Each row is a point. Before rounding, the points of a table are all equally far from one centre. They may lie mostly on one side of it. Write the centre, to within rounding.
In the rows, zero is written as 128.

Points (7 x 3)
[[176 174 138]
 [101 133  53]
 [189 144 132]
 [159 159  69]
 [ 99 144  55]
 [186 128 150]
 [ 89 170 176]]
Centre: [119 132 123]

Points (13 x 8)
[[174 187 142 155  96 100 131 107]
 [158 172 155  97 148  74 126  95]
 [155 163 149 129  53 198  75 112]
 [170 214 126 141  86 131 150 198]
 [205 107 120  79 102 113 114 124]
 [141 162 198 161  90  76 103 128]
 [192 145 128 112  85 128  43 183]
 [138 169 119 118  90  63 105 147]
 [110 203 191 145 103  75 111 148]
 [207 153 168 109  67  89  80 173]
 [159 164 154 158 112  84  57 160]
 [143 211 113 152 107 126 101 118]
 [209 106 132 113  59 150 125 145]]
Centre: [143 153 170 100 118 151 117 160]

Points (19 x 12)
[[ 77 137 177 139  79  81 128 111 180 128  46 162]
 [118  76 154 166  66 159 128 130 129 122  98 148]
 [153  81 164 104  99  74  93 161 160 164  68 165]
 [142 112 166 161  70  87 116 151 156 159  57 179]
 [141  69 171 114  88  99 100 130 163 193  65 124]
 [101  80 167 154  47  81  77 125 185 135  68 173]
 [ 80  95 193 129  93 119 132 130 139 104  85 124]
 [115  72 187 144  60  70 100 123 156 156  71 138]
 [ 97 111 177 164  95  56 111 135 179 151  68 149]
 [109  61 181 102  86  77 125 157 149 134  53 146]
 [ 91  85 174 153  71 104  88 157 184 144  85 127]
 [108  55 155 149  77 104 126 129 154 187  95 130]
 [127  74 188 102  81  92 134 159 187 122  59 165]
 [116 113 151 155  60  71  80 166 160 133  62 158]
 [112  85 193 118 103  48 100  97 140 123  60 147]
 [128  55 160 122  74  86 118 148 138 176  81 133]
 [146  41 179 124  72  74 112 110 185 132 107 150]
 [104  71 157  98  77  79 108 107 146 182  35 134]
 [124  69 162 121  67  98 137 153 156 148  74  88]]
Centre: [127  93 120 128 102 106 114 107 169 119  69 143]
